Rows are points. The last column is the point's height on a tilted bowl or saddle (a function of degree 2), plus a little noise. Along how many of its main directions does it bend up, bend down or stay straight?

Points (11 x 3)
[[ 2.2 -1.8 -0.3]
 [-1.9  0.7  0.7]
 [-0.2  0.8  0.2]
 [-1.5  3.8 -1.0]
 [-8.7 -1.8  8.9]
 [-1.3 -1.3  0.8]
 [-0.5 -1.4  0.4]
 [-1.6 -2.3  0.8]
 [ 4.4  0.4  1.0]
 [-2.9 -2.3  1.8]
 [-1.6  4.5 -1.7]]
Directions: 1 up, 1 down, 0 straight

Points (15 x 4)
[[-0.8 -3.8 -1.3 -1.7]
 [ 0.6 -3.2 -0.5 -1.5]
 [-0.3  7.7 -1.9 -6.5]
 [-2.1 -2.4 -0.5 -0.9]
 [ 3.2 -0.4  0.9 -1.2]
 [ 0.7 -3.4  2.2 -2.2]
 [ 2.2 -2.6  3.5 -2.5]
 [-5.8  1.6 -0.5 -4.3]
 [ 4.0  0.7  1.9 -1.5]
 [-0.9 -1.0  1.0 -0.1]
 [-2.5 -1.0  1.8 -0.4]
 [ 4.3  0.4  1.7 -1.9]
 [ 4.9  7.0 -4.6 -6.0]
 [ 1.4  2.3  1.1  0.1]
 [-1.9  0.8 -3.6 -0.8]]
Directions: 0 up, 2 down, 1 straight

Points (21 x 5)
[[-0.8  0.5 -2.3 -1.0 -0.2]
 [-1.0  3.9 -2.0 -1.6 -1.4]
 [-2.0  2.6 -1.2 -2.3 -0.8]
 [ 1.7 -9.2  2.5 -1.9 -9.5]
 [-1.3 -2.1  1.0  4.0 -1.4]
 [ 3.5 -1.0  3.6 -1.3 -2.5]
 [-1.9  0.0  0.2  3.7 -0.5]
 [ 0.2  0.1  4.3  3.7 -2.4]
 [-3.9 -1.9 -0.2  6.0 -1.7]
 [ 4.5 -4.3  2.8 -2.2 -3.8]
 [ 3.8 -2.5 -4.0 -1.3 -2.0]
 [ 1.3 -2.1 -4.2  1.2 -2.4]
 [-2.1  1.0 -4.2 -3.6 -1.4]
 [-0.4  2.0 -2.4 -5.2 -0.4]
 [-1.3 -2.7 -4.8  0.0 -2.6]
 [-5.3 -4.4 -1.4  3.4 -4.0]
 [-2.1  4.9 -2.5 -1.0 -2.6]
 [ 2.6  2.5  2.1 -0.7 -1.5]
 [-0.2 -2.2 -3.3 -0.7 -1.1]
 [-0.9 -2.2 -2.4 -1.7 -0.6]
 [-1.0  3.1 -1.3  1.2 -0.8]]
Directions: 0 up, 3 down, 1 straight

Points (43 x 7)
[[-2.1 -2.3  4.2 -1.1 -2.2  1.4 -1.3]
 [ 2.9  3.0 -2.3  0.8  3.2  6.6 -4.7]
 [-1.7  0.9  3.5 -0.7 -2.1 -1.2 -1.0]
 [ 0.1  2.6  3.3 -0.2  2.1 -4.1  0.2]
 [ 1.8 -1.1 -0.3  1.5 -6.0  3.0 -1.0]
 [-0.2  3.6 -1.5 -2.2 -2.0 -1.0  0.2]
 [ 0.6 -4.1  3.3 -2.6  1.4  0.1 -1.0]
 [-0.2 -4.0 -1.9  4.9 -1.4 -0.3 -1.8]
 [ 0.3 -1.3  5.4 -1.9  0.6 -3.0 -3.4]
 [-6.9  2.8  0.1  2.2 -5.2  2.9 -6.8]
 [ 5.3  4.5  1.8 -0.8  1.9 -1.9 -2.7]
 [-1.6  4.4 -1.1 -0.2 -3.0  2.4 -2.1]
 [ 1.1 -0.4  4.0 -0.6 -0.1  1.5 -1.1]
 [-2.6  3.1  0.4  4.3 -2.9 -1.9 -2.1]
 [-3.4  2.6 -0.5 -2.3  1.5  1.2  0.5]
 [ 2.0 -5.5 -1.6  0.7  7.0 -0.9 -4.5]
 [ 0.4 -5.0  1.7 -2.0  0.9  1.2  0.7]
 [ 4.4  1.1 -3.4 -4.4  1.6 -3.1 -2.9]
 [ 1.3 -0.8  6.6  0.4 -1.5  0.8 -4.0]
 [ 1.1 -3.6  1.4 -3.5 -3.7 -0.2 -0.6]
 [ 1.0 -2.9  6.3 -0.9 -0.2  3.8 -2.3]
 [ 2.0  1.5 -1.1 -5.3 -0.6  2.6 -0.8]
 [-5.5 -0.5  3.1  0.9 -2.0 -0.7 -2.7]
 [ 2.9  2.0  0.1 -0.2  1.1 -1.1 -0.4]
 [-0.5  0.4  0.3 -0.4 -0.9  0.7  0.5]
 [-4.8  0.0 -5.3 -0.9 -3.8 -1.4 -5.0]
 [-1.9  2.4  0.8 -3.8  0.7  0.8  0.7]
 [ 1.3 -5.5  2.4  7.4 -1.7  3.3 -0.9]
 [ 0.9  1.0  1.5  6.6  2.5  4.5 -4.5]
 [ 2.7  2.7 -1.5  3.3  1.2  0.8 -1.8]
 [-0.3  1.5  2.6 -1.2 -1.7  7.6 -3.3]
 [ 0.1  5.1  0.8 -4.5  0.6 -1.2  1.7]
 [ 0.7 -1.7 -2.9  3.3 -1.2  1.1 -0.6]
 [-2.0  0.0  2.8  4.0 -2.3  0.6 -2.5]
 [-5.1 -4.0 -2.5 -0.3 -4.2 -1.0 -4.3]
 [-1.9  0.2 -0.2 -3.0 -4.4  1.1 -1.2]
 [ 3.8  1.8  4.9  0.5  0.0  0.4 -3.6]
 [ 3.4 -5.7 -1.6  0.5  0.6  2.7  2.7]
 [ 0.2 -0.8  0.2 -4.2 -2.1 -1.3 -0.4]
 [ 2.3 -3.3  1.4 -1.1  5.5  1.6 -1.9]
 [-5.8 -2.3  3.2 -0.4 -6.9  2.5 -5.6]
 [ 5.5 -0.3 -0.5 -0.8 -3.2 -0.5 -2.6]
 [-1.0  5.5  0.7  2.4 -2.3  5.5 -5.5]]
Directions: 1 up, 5 down, 0 straight

Points (62 x 9)
[[ 1.8 -3.1  3.1  2.7  3.0 -2.0 -6.9 -3.3  5.8]
 [-3.1  0.9  1.6 -2.7  0.2  2.5 -1.8  2.4  0.4]
 [-1.0 -0.7  0.4  4.8  4.3  1.9 -1.3  3.1  1.4]
 [-3.0  4.3  1.4 -5.7  0.4 -0.1  3.1 -2.4  5.4]
 [-2.6 -2.2  0.3  1.8  1.8 -2.0  0.8 -2.9  0.6]
 [ 1.6 -1.5 -3.3 -5.5  3.7 -0.8 -1.8 -1.3  2.8]
 [ 3.8  0.5  0.2 -0.2  4.8 -3.6 -1.0  0.0  3.2]
 [-0.6  2.7  0.1 -3.4  4.6 -4.7 -0.8  1.4  3.4]
 [ 1.0  3.7 -3.3 -4.9 -1.1 -0.6  1.9  1.6  2.1]
 [-2.1 -3.2 -1.0 -2.2 -1.6  4.0 -2.7  2.8  0.0]
 [ 1.3 -1.6  0.8  2.1  2.8 -0.1 -0.5  1.6 -0.3]
 [ 2.0  5.3 -1.6 -0.3  6.6  2.4  4.0  8.7  4.6]
 [-3.5  3.5  1.3 -5.4 -0.1  1.9  1.3  0.5  3.0]
 [ 1.8  2.3 -3.5 -3.7 -1.2 -5.2  2.7 -2.1  3.8]
 [-4.5 -1.1  3.8  2.1 -1.5  2.2 -0.5  0.2  1.9]
 [-0.5 -1.1 -0.3 -3.3 -0.9 -1.4 -4.0  1.3  0.3]
 [-1.3  2.7 -0.9  6.0 -2.4  2.8 -2.9 -1.4  2.3]
 [ 5.6 -4.0 -2.8  3.4 -2.8 -5.8 -2.2 -1.3  4.0]
 [-0.2  3.1  1.8  4.0  2.5 -2.0  2.6  4.5  2.2]
 [-4.3  2.8  1.3 -2.4  2.5  2.0 -0.3 -4.2  4.7]
 [-3.1  1.7 -0.3 -2.6 -1.8  1.2 -4.3  0.7  1.9]
 [-2.3 -3.9  2.6  3.5  1.6  1.1  2.8 -0.5  1.2]
 [ 0.0  1.7  6.7  1.2 -5.0 -3.0  0.3 -1.1  3.3]
 [-0.3  1.5 -0.3  0.8 -4.1  3.1 -2.8  1.9  1.1]
 [-5.8 -2.6  0.7  0.2 -0.8 -5.9 -0.4  0.3  1.7]
 [ 1.5  4.7 -3.4  1.9 -1.1  5.7 -4.8 -0.1  4.8]
 [-1.2 -2.3 -2.3  3.9 -0.1  0.4 -0.7 -2.5 -0.5]
 [-2.7 -2.6  4.6  2.0  0.4 -4.0  0.6 -3.3  3.2]
 [-2.3 -2.5  4.1 -1.2  2.5 -0.4 -6.0  2.7  3.6]
 [ 7.4  4.9 -2.9  5.3 -4.2 -3.8  1.2 -1.4  6.5]
 [ 1.2  0.4 -2.3 -1.2 -2.2 -3.3 -0.3 -3.2  0.6]
 [ 2.7 -1.2 -1.3 -1.8 -4.1 -0.5 -0.5  5.1  0.2]
 [-2.4 -1.9  1.1 -1.8  1.0 -4.3  2.7  5.4 -1.1]
 [-4.9 -1.6 -0.6 -7.2  2.9  0.4 -1.0  2.4  1.4]
 [-4.8 -3.6  2.6 -1.2 -1.4  1.1  5.0 -0.1  1.9]
 [ 3.2  1.6 -1.5 -0.5 -2.0 -0.9  7.6 -2.3  3.7]
 [ 0.0  2.5 -0.3  0.0  2.1  0.5  0.2 -4.2  1.4]
 [ 1.3  4.0  1.2  3.8  1.9  3.1  4.1 -0.7  2.7]
 [-5.8  0.3 -3.6  0.5 -2.4  3.3  2.9  1.0  1.2]
 [-1.2 -2.1  2.3  1.5  1.9 -2.2 -1.3  2.5  0.1]
 [-0.9 -1.0 -0.6  2.6 -3.4  0.3 -0.6  3.7 -0.9]
 [ 0.3  1.7 -1.3 -1.7  2.6  1.3  1.9 -7.3  3.6]
 [-2.0 -2.7 -0.2  3.6 -1.8 -0.7 -3.2 -0.4  0.3]
 [-4.5  1.2 -5.2  2.7  1.7 -5.7  0.0 -5.2  6.3]
 [ 4.6 -0.8  2.6 -1.5  0.1 -0.7  0.6  3.5  1.1]
 [-5.5  0.1 -1.3  0.4  1.8 -2.9 -4.7 -0.7  3.7]
 [-3.3  0.8  1.6 -0.3  2.3  2.2 -2.6 -2.5  2.5]
 [ 5.1 -2.9 -0.2 -2.2  0.9 -2.0  5.5  4.5  2.6]
 [-4.2  3.3  4.8  1.6 -4.2 -5.3  1.9 -4.3  5.2]
 [ 0.2  2.1  0.0  1.0  0.0  3.6 -3.9  0.3  1.2]
 [ 1.5 -0.2 -0.8 -2.3  0.3  3.9  5.7  0.5  0.9]
 [ 2.7  2.8  2.8  0.9  0.2  4.5  3.1 -5.3  2.7]
 [-3.7  0.5 -2.6  0.8 -1.7  0.4  1.4 -0.3 -0.6]
 [-2.4 -3.1 -1.1  0.4  5.2  3.2  2.2  0.1  0.5]
 [ 1.0 -1.3 -3.5  1.7  0.1  2.1 -4.4  4.4  0.6]
 [-2.7  1.5 -1.4  2.6  0.5  0.9  3.1 -1.7  0.3]
 [-4.5  0.3  0.0  0.0  1.1  2.4  1.4  1.9 -0.3]
 [-3.2  3.4 -2.2 -2.7 -0.1 -1.0 -3.0 -0.1  2.3]
 [ 1.3  2.7 -5.8  1.9 -0.5  8.2  2.3 -2.8  4.4]
 [-1.9 -0.9  3.8  2.0 -1.4 -1.8  4.6 -5.3  2.8]
 [ 0.2 -0.1 -0.6 -6.0 -0.6 -1.0 -1.0 -2.2  1.8]
 [-4.4  3.9  0.4 -3.4  0.9  2.1  2.9  0.2  3.0]]
Directions: 7 up, 0 down, 1 straight

Points (62 x 9)
[[ 1.4  2.2  2.4 -3.7  2.7  1.2 -3.5 -3.7 -1.9]
 [ 0.1  4.1  3.0  4.4 -2.7  1.2 -1.3  0.6 -1.7]
 [-3.7  3.4 -0.9 -0.5  1.5  1.1  6.1  2.4  0.0]
 [ 1.6 -1.3 -1.5  5.5 -3.5  1.4  3.2 -2.2 -2.3]
 [ 0.7 -4.0 -6.6 -0.7 -0.9  3.0 -6.5 -1.4 -7.7]
 [ 0.4 -5.1 -5.2  5.2  1.2  5.2  2.9  1.1 -5.6]
 [ 1.6 -1.4 -1.2  4.4  1.3 -2.0  3.7  0.2 -0.6]
 [ 2.1  0.1  3.2  3.3 -2.6 -0.3 -0.3 -5.4 -2.1]
 [ 0.9 -1.2 -1.2  6.8 -1.3 -4.3  0.3  1.3 -1.0]
 [-0.2  0.8 -2.3 -0.5  1.9  3.6 -6.8 -0.1 -1.5]
 [-1.2 -0.1  3.9 -0.7 -2.7 -0.2 -2.0  0.9 -0.4]
 [ 8.1 -4.1 -0.4  1.9  0.5 -3.4 -1.5  3.1 -5.4]
 [-2.3  1.4 -0.7 -0.2  3.9  0.1 -0.9 -1.2  0.3]
 [ 2.6  2.2  1.6 -2.3  0.2 -1.7  2.1 -4.0 -0.5]
 [ 4.0  2.4  0.3 -1.0  4.1 -2.9 -2.4  0.1 -1.3]
 [-4.8 -3.9  2.3  2.3  2.2 -1.1  4.7  1.1 -0.5]
 [ 1.9 -2.8 -2.4 -4.3  1.1  4.5 -0.3  4.6 -4.6]
 [-0.4  0.5  3.1  2.0 -1.3  0.9  0.7 -1.4  0.0]
 [-1.9 -2.7 -1.2 -8.1  1.5  3.7 -0.8  1.6 -4.0]
 [ 0.2 -2.5  2.1  2.9 -3.2  3.5 -2.8 -1.3 -2.5]
 [ 2.0 -5.3  0.6  1.4 -0.9  0.4  3.3 -0.4 -0.7]
 [ 4.6 -0.8 -1.2 -0.5  1.6  4.4  4.8  0.2 -3.5]
 [ 0.5  5.7  0.8  2.0  2.4  0.6  0.6  3.3 -2.0]
 [ 0.7  2.4  7.9  2.1 -1.8  1.5 -0.5 -0.7 -4.5]
 [-1.2 -2.8  1.5  1.3  0.1 -7.6 -2.2  1.2  0.3]
 [ 2.0  0.9 -5.5  0.6  0.4  1.2  0.1 -3.5 -2.1]
 [-0.5 -1.3  0.1  1.3  3.3  1.2 -3.8 -1.4 -1.1]
 [-1.8  0.2  0.6 -1.1  2.2  0.0  0.1  1.7  0.7]
 [ 4.5 -4.5 -1.6 -2.8 -3.2 -2.6 -1.9  3.3 -4.4]
 [-4.2  1.6  1.6 -3.0 -0.4  0.9  2.5  2.0  0.3]
 [ 1.4  4.2  0.2 -4.8 -1.7  2.9  1.8 -0.2 -1.4]
 [ 2.4 -5.2  3.8 -2.0 -1.4 -1.8 -5.0  0.3 -3.4]
 [ 0.2  3.3 -2.5  3.3 -5.9 -3.9  3.5  0.5 -2.4]
 [ 1.8 -1.3  0.9 -0.6  3.1  0.0 -4.1 -6.2 -2.8]
 [ 5.5 -2.6 -4.4  0.7 -2.5 -2.1 -1.2 -2.8 -3.7]
 [ 1.3  2.9 -3.0 -0.3 -2.0 -0.8  1.1  5.0 -2.1]
 [ 1.5  3.1 -2.9 -1.9  2.3  1.6 -3.5  2.8 -1.2]
 [-0.6  0.1 -1.1  2.5  2.9  3.4  4.9 -5.4 -1.4]
 [ 0.3  4.0 -5.6  0.1 -3.7 -0.8  1.8 -0.3 -2.0]
 [-0.7 -1.7 -0.2  1.1  0.6 -1.3  2.2 -2.6  1.3]
 [-0.9  1.3 -1.4 -2.9  2.4  2.5  2.3  2.0  0.3]
 [-0.7 -3.1 -1.1 -8.3 -0.5 -2.5 -4.5  2.2 -5.9]
 [-1.0  2.6  4.4  0.8  0.7 -1.8  2.7  6.4 -3.5]
 [-3.3 -1.1 -0.9 -2.6  0.6  0.5 -0.1  7.0 -1.8]
 [-3.4 -1.1  1.6 -0.8 -0.2  3.8 -3.1  3.3 -0.8]
 [ 0.8 -2.0 -0.5 -2.5 -3.5  1.8  4.1  0.3 -0.1]
 [-3.5  3.0 -0.6  3.0  0.7 -5.1  1.7  3.4 -1.3]
 [ 1.3 -4.0  3.3 -0.5  0.8 -0.5  3.6 -1.0 -0.3]
 [ 4.5  2.1 -7.0  2.7 -4.7  4.6 -2.8 -3.8 -9.1]
 [-0.7 -2.3  2.1 -1.6 -4.6  3.8 -4.2 -6.1 -5.6]
 [ 0.7 -0.7 -3.6 -1.7  4.3  2.4 -0.7  2.5 -2.2]
 [ 2.2  2.2  0.8 -3.2 -1.1 -3.5  2.3  3.5 -1.8]
 [ 0.9  1.8  1.3 -3.9 -0.2 -3.4  2.4  4.1 -1.9]
 [-5.3 -2.1 -0.4  0.6 -0.5 -0.3  2.8  2.2  0.8]
 [ 0.5  3.3 -1.8 -0.2  5.3 -3.7 -0.8  3.7 -2.3]
 [ 1.2 -1.4 -3.3  3.0  0.5 -4.3  0.5 -7.5 -1.6]
 [ 1.2  0.6 -3.5  3.3 -6.3 -2.7  1.1 -0.9 -1.9]
 [-1.8  0.9 -6.8 -1.4  0.6 -4.2  3.8 -0.5 -1.4]
 [-2.0 -0.3  3.5 -3.6  1.8  2.5  1.6 -1.7 -1.1]
 [ 3.6  1.2 -1.8  0.5 -3.2 -2.6  3.9 -1.4 -1.0]
 [ 3.2  0.7 -1.2  3.6 -0.2  1.5 -3.0 -1.1 -1.8]
 [ 0.0  5.0  1.5 -2.6  3.4 -5.4 -0.2 -2.4 -1.7]]
Directions: 0 up, 6 down, 2 straight
